Each row of a before or after table is a point. One or more steps were done to the points. Then noise was added and the rows were shuffled. The steps act on columns, c1 being the first. Write out the steps. A step turns or swaps two columns, mirrors them in a line or flattens them onto one, adds a multiple of one to another, or multiplies or shifts one. Angles are multiples of 10 degrees, from the lower column toward the higher: turns from -170 to 170, lines from 10 to 170 but not 90. Use the fewest steps. Two steps may share a column if one is a turn and the other turns, adds or multiplies; they go together, in the order done. Otherwise the lowest column goes first.
In the rows, zero is written as 128.

Before, 9 rows:
[[184 136]
 [133 147]
 [132 138]
 [108 112]
 [136  90]
 [110 114]
 [169  98]
 [181 160]
 [123 178]]
After, 9 rows:
[[113 123]
 [134 178]
 [156 154]
 [118 127]
 [ 97 171]
 [150 124]
 [ 85  98]
 [ 76 159]
 [147 117]]
Steps: turn c1 and c2 by 120 degrees

Before:
[[115 118 107 131]
 [144 160 105 108]
 [119 133 131 135]
 [127 149  86 110]
 [121  74 150  86]
 [ 80  91 160 109]
 [125 134 115 150]
 [165 126  94 140]
 [123 104 142 140]]
After (9 x 4):
[[107 112 117 138]
 [141  93 123 151]
 [103 180 145  87]
 [ 85 162 127  94]
 [115 140 126 173]
 [150  43 121  43]
 [ 96 125 163 150]
 [131 138 121 140]
 [161  66  81  89]]
Steps: swap c1 and c3; multiply c2 by 1.6; multiply c4 by 2

Before:
[[152 119  73 111 165 146 109 150]
 [126 120  96 116 183 110 118 147]
 [103 135  99 114 180 150 150  90]
 [150 114 132 147 131  85  93  96]
 [120 133 144 111 184 117  92 105]
 [150  84 143  89 137 153 119 138]
 [132 147  77 109 115  90  85 140]
 [146  82 121 132 152 108  78 121]
 [104 123 116 129 165 151 146 103]
 [ 91 157 125 124 111  96 135 139]
 [ 98 130 126  76 127 135 117  89]
 [133 157 142 145 140 120 139  89]
 [ 84 155 118  93 115  91 144 145]
 [141 109 140  81 162  80 113 143]]
After, 14 rows:
[[145  83 136 128 151 113  78  98]
 [ 53 132 105 174 128 153 116  67]
 [ 50 154 119 165 115  87 141 120]
 [107 108  96 163 162  78 115 104]
 [123  83  97 156 136 144 117 173]
 [100 123 139 135 167 159 147 109]
 [ 90 149 162 171 114  88  85 112]
 [170 115 133 110 128 107  93  30]
 [115 133 108 134 184 129  94  77]
 [154 157 125 109 140 140 136  54]
 [101 118 148 155 185 104 119 142]
 [107 120 168 172 164 136 109 184]
 [ 76 137 145 154 181 166 151  82]
 [ 86 157 128 135 113  95 135 111]]
Steps: turn c3 and c4 by -150 degrees; add -1 times c4 to c1; turn c6 and c8 by 30 degrees; multiply c8 by 2

Before (9 x 9):
[[162 118  82 142 123  84  37 109 121]
 [126 119 187 138 123 140  99 101 143]
 [137 107 131 121 111  94 135 117  95]
 [114 100 123 119  75 138  92 173 109]
 [121 111  89 136 160  71 131 178 127]
 [ 84  98  99 170 142  55 113 127 177]
 [107  97 124 169 103 139 131 125  89]
 [159 166 116 134 123 117 125 174 164]
 [105 148 145  99 140 104  90  98 144]]
After (9 x 9):
[[124 114  91 125  93  61 111 181 123]
 [112  98 141 126 184 143  94 171 113]
 [159 169 120 120 133 117 119 173 154]
 [104 149 162 160 121 116 105  96 143]
 [ 88 127 113  88 107  51 101 127 128]
 [107  88 125  85 147 138 128 126 107]
 [125 126 192 115 129 158 130 100 131]
 [163 120 135 116 130  84  27 111 123]
 [139 100 127 134 149  92 134 120 111]]
Steps: flatten c2 and c9 onto the line at 30 degrees; turn c3 and c7 by 30 degrees; add 0.3 times c3 to c6; turn c4 and c5 by -170 degrees

Before, 9 rows:
[[121 102 128  68 135 123 103  63  92 102 112 174]
 [140 143 169 120 139 133 106 146  89 148 104 137]
 [149 120 173 125 139 128 143  90 103 147  99 102]
 [139 113 135 133 136 139 131  74 104  79 101 110]
 [115 145 113 142 143  63  95 132 116 143 219 108]
 [130 104 139 129 148 113 162 140 103 157 160 147]
 [151 103 132 164 134 121 117 139 145 163 101 131]
 [127 143 118 126 134 138 102 128  92 170 136 127]
 [115 118 120 158 228 137 185 123 140 158  95 114]]
After (9 x 12):
[[122 125 117 104 106 142 142 166  94  70 107  77]
 [136 115 106 152 109 169 123 155 103 111  93 145]
 [118 118 208 164 114  69 166 114 116 123 249 138]
 [149 118 132 111 110 120 118 140  99 135  67 153]
 [132 145 169 116 116  98  93 140  98 138 156 114]
 [116 132  85 128 199 113  73 134 139 173  92 149]
 [134 124 136 107 115 114 147 111  87 135  68 121]
 [127 122 127  94 108 105 151 122  91 148 144 126]
 [152 150 109 134 110 102 136 144 144 167  90 121]]
Steps: multiply c8 by 0.4; turn c2 and c8 by -130 degrees; multiply c11 by 1.6; turn c3 and c11 by -40 degrees; turn c6 and c10 by 40 degrees; turn c4 and c10 by 50 degrees; shift c5 by -30; turn c7 and c12 by 170 degrees

Before, 11 rows:
[[129 110 113 193 141  80 103 121 117 112 119 143  95 168 145 115 148 155]
 [ 97 153  65 107 109 167 135 204 132 101 163 149 134  85 100 154 148  91]
 [138 101 127 172 166 104 110 141  66 139 122 158 150 158 134 111 188 157]
 [133 132 169 114  93 112 107  98 147 159 121 102 118 179 123 172 116 126]
 [ 76 148 137 143 154 157 105 131 107 104 139 181 152 134 143  89 183 100]
 [132 125 160 119 110  89  70 125 154 140 114 106 128 144  67 137 117 129]
 [123 137 103 185 158 135  76 100  69 131 150 139 128 123 141 119 161 151]
 [135 142 176 110 123 120  83 120 194 166 127  83 157 172 124 104 146 165]
 [106 180  94 113 106 117 154 123 163 122 178 166 144 109  72 183 113 103]
 [105 135 111 148 136 164 146 162 160  94 161 144 170 120  95 165 108  76]
 [122 120 155 176 184 104  83 132 102 154 114 163 104 149 154 133 137 174]]
After, 11 rows:
[[161 136 110 184 157 136  77 103  71 131 152 140 127 147 142 132 162 141]
 [137 153  77 107 109 166 136 205 132 100 164 151 137  79 100 115 148 158]
 [177 142 160 111 123 119  85 119 192 166 127  83 158 176 123 109 146 100]
 [179 100 116 170 166 106 111 141  69 138 124 157 151 168 133 103 189 109]
 [116 148 131 141 156 156 105 133 107 102 140 182 151 105 144  87 185 113]
 [163 117 154 178 185 103  81 131 104 155 115 162 103 179 154 134 137 123]
 [174 130 145 112  94 113 106  98 146 159 124 103 119 146 123 188 116  80]
 [170 125 151 117 111  91  71 123 156 141 115 105 130 132  67 139 118 115]
 [147 178  97 112 107 118 155 123 162 120 177 165 144  99  71 185 113 137]
 [166 112 100 191 142  82 102 119 119 111 120 144  93 169 146 121 147 100]
 [144 135 105 146 136 163 146 165 158  94 159 144 171  76  96 149 109 116]]
Steps: shift c1 by 40; turn c14 and c18 by -70 degrees; add 0.5 times c18 to c3; add -0.5 times c8 to c16
